Rows are points. The points of each table are mixes of a few directions, plus a little noise. Count the directions of each table, and those that both share. Where both have some left over, give the other angles between the two spaces (their principal angles), to ten degrees, smallest first.

First:
[[-0.70 -0.19 -0.44]
 [-0.20 -0.06 -0.13]
 [-0.44 -0.12 -0.27]
 [ 0.57  0.15  0.35]
 [ 0.76  0.21  0.47]]
Second, 5 rows:
[[-0.73  0.55  0.24]
 [ 0.10  0.14 -0.09]
 [ 0.07 -0.32  0.05]
 [ 0.63  0.38 -0.42]
 [-0.08 -0.73  0.23]]
Directions: first 1, second 2, shared 0; angles 60

First:
[[ 0.01 -0.12 -0.12  0.05]
 [ 0.05 -0.78 -0.74  0.33]
 [-0.01  0.19  0.18 -0.08]
 [ 0.01 -0.14 -0.12  0.04]
 [-0.05  1.03  1.00 -0.45]
 [ 0.02 -0.20 -0.19  0.08]]
Second, 8 rows:
[[ 0.79  0.17  0.09 -0.87]
 [-0.40  0.39 -0.54  0.48]
 [-0.25 -0.24  0.17  0.27]
 [-0.28 -0.75  0.70  0.26]
 [-0.01 -0.45  0.47 -0.02]
 [ 0.11  0.22 -0.19 -0.10]
 [ 0.28  0.22 -0.14 -0.30]
 [-0.23  0.45 -0.55  0.30]]
Directions: first 1, second 2, shared 0; angles 70

First, 7 rows:
[[-0.45  0.24 -0.47  0.36 -0.38  0.26]
 [-0.14  0.37 -0.20  0.44 -0.26 -0.03]
 [-0.33 -0.02 -0.80 -0.42  0.36  0.16]
 [ 0.67 -0.23  1.38  0.28 -0.28 -0.28]
 [ 0.20 -0.20  0.65  0.14 -0.27  0.03]
 [ 0.19  0.05 -0.19 -0.32  0.51 -0.26]
 [-0.13 -0.20 -0.38 -0.47  0.33  0.14]]
Second, 8 rows:
[[ 0.22  0.15 -0.06 -0.97  0.09 -0.05]
 [-0.37 -0.41 -0.60  0.29  0.60  0.12]
 [-0.11  0.04  0.02  0.10 -0.28  0.14]
 [ 0.78  0.47  0.64 -0.72 -0.02 -0.54]
 [ 0.11  0.20 -0.01 -0.77 -0.21  0.08]
 [-0.27  0.12 -0.36  0.46 -0.02  0.05]
 [-0.09 -0.65  0.39  0.66  0.14  0.13]
 [-0.27  0.08 -0.02  0.96 -0.30  0.07]]
Directions: first 3, second 4, shared 3

First, 9 rows:
[[-0.40 -0.10 -0.86  0.70  0.24 -0.37]
 [ 0.24  0.28  0.10 -0.48  0.09  0.03]
 [-0.09  0.05  1.41  0.33 -0.78  0.33]
 [ 0.10 -0.28 -0.17 -0.20  0.15  0.09]
 [ 0.44  0.17  0.02 -0.82  0.20  0.09]
 [-0.24  0.15 -0.70  0.38  0.25 -0.33]
 [ 0.04 -0.24 -0.54 -0.09  0.30 -0.06]
 [ 0.19 -0.21  0.08 -0.35  0.08  0.17]
 [-0.25  0.15  0.67  0.54 -0.46  0.05]]
Second (6 x 6):
[[-0.17 -0.65 -1.29  0.09  0.68  0.26]
 [ 0.26 -0.40  0.49 -0.25 -0.22 -0.08]
 [ 0.09 -0.10  0.48 -0.16 -0.19  0.25]
 [-0.08  0.45  0.52 -0.03 -0.21  0.40]
 [ 0.09  0.58  0.08 -0.23  0.00 -0.13]
 [-0.20  0.12 -0.28  0.55 -0.07 -0.72]]
Directions: first 3, second 4, shared 3

First, 8 rows:
[[-0.67  0.11 -0.40  0.34  0.57  0.40 -0.01 -0.10]
 [ 0.84 -0.05  0.44 -0.32 -0.35 -0.39  0.22 -0.60]
 [-0.33  0.30  0.28 -0.01  0.37  0.21 -0.21 -0.16]
 [-0.57 -0.26 -0.28 -0.10 -0.75 -0.21  0.11  1.00]
 [ 0.19  0.16  0.17  0.15  0.37  0.04  0.32 -0.62]
 [ 1.21 -0.22 -0.10  0.35  0.16 -0.18  0.43 -0.29]
 [-0.19 -0.32 -0.41 -0.30 -0.52 -0.06 -0.41  0.39]
 [-0.47  0.27  0.32 -0.09  0.16  0.19 -0.47  0.41]]
Second, 7 rows:
[[-0.20  0.22  0.43 -0.02 -0.32 -0.25  0.02 -0.07]
 [-0.29  0.37 -0.04  0.37  0.10 -0.13  0.01 -0.20]
 [ 0.36 -0.29  0.54 -0.10 -0.17  0.15 -0.36  0.04]
 [-0.42  0.26 -0.02 -0.33 -0.38 -0.38  0.46  0.07]
 [ 0.20 -0.99 -0.18 -0.30  1.38  1.50 -0.14 -0.06]
 [ 0.15  0.27 -0.39  0.22 -0.33 -0.50  0.03  0.10]
 [ 0.23  0.16 -0.38  0.17 -0.27 -0.39 -0.02  0.12]]
Directions: first 5, second 4, shared 2; angles 40, 80

First:
[[ 0.12  0.07  0.39  0.24 -0.52  0.01 -0.09 -0.22 -0.62]
 [-0.71 -0.43 -0.16  0.15 -0.33 -0.77  0.26 -0.07  0.64]
 [ 0.72 -0.22 -0.08 -0.24 -0.45  0.02 -0.52  0.07 -0.43]
 [-0.31  0.58  0.51  0.32  0.69  0.60  0.43  0.02 -0.25]
 [-0.35  0.28 -0.69 -0.09  0.53  0.15  0.28 -0.22  0.86]
 [-0.41 -0.20  0.13 -0.14  0.04 -0.50  0.11  0.15  0.21]
 [ 0.44 -0.25  0.51 -0.81  0.70 -0.12 -0.36  0.94 -0.43]
 [-0.27  0.01  0.10  0.52 -0.07  0.14  0.32 -0.10  0.13]
 [ 0.60  0.09 -0.21 -0.50 -0.33  0.00 -0.53 -0.18 -0.42]
 [ 0.17  0.07 -0.47  0.56 -0.28  0.46  0.10 -0.37  0.30]]
Second (10 x 9):
[[-0.36  0.43 -0.79 -0.47  0.24 -0.01  1.00 -0.60 -0.04]
 [ 0.22 -0.20  0.21  0.22 -0.24  0.05 -0.26  0.15 -0.11]
 [ 0.30  0.05 -0.03 -0.05 -0.08  0.00 -0.71 -0.43  0.29]
 [-0.47  0.22  1.03 -0.48  0.12 -0.41 -0.64  1.51 -0.63]
 [-0.06 -0.13  0.12  0.23  0.44  0.05 -0.30 -0.09  0.73]
 [ 0.27 -0.35  0.02  0.47 -0.22  0.18  0.10 -0.06  0.03]
 [-0.32  0.26 -0.27 -0.22  0.69 -0.05 -0.03 -0.46  0.81]
 [ 0.10 -0.46 -0.02  0.60 -0.28  0.24  0.82  0.23 -0.30]
 [ 0.16 -0.10 -0.13  0.12 -0.31  0.08  0.28 -0.07 -0.31]
 [ 0.16  0.28 -0.13 -0.42 -0.37 -0.11 -0.25 -0.18 -0.46]]
Directions: first 5, second 4, shared 2; angles 30, 70
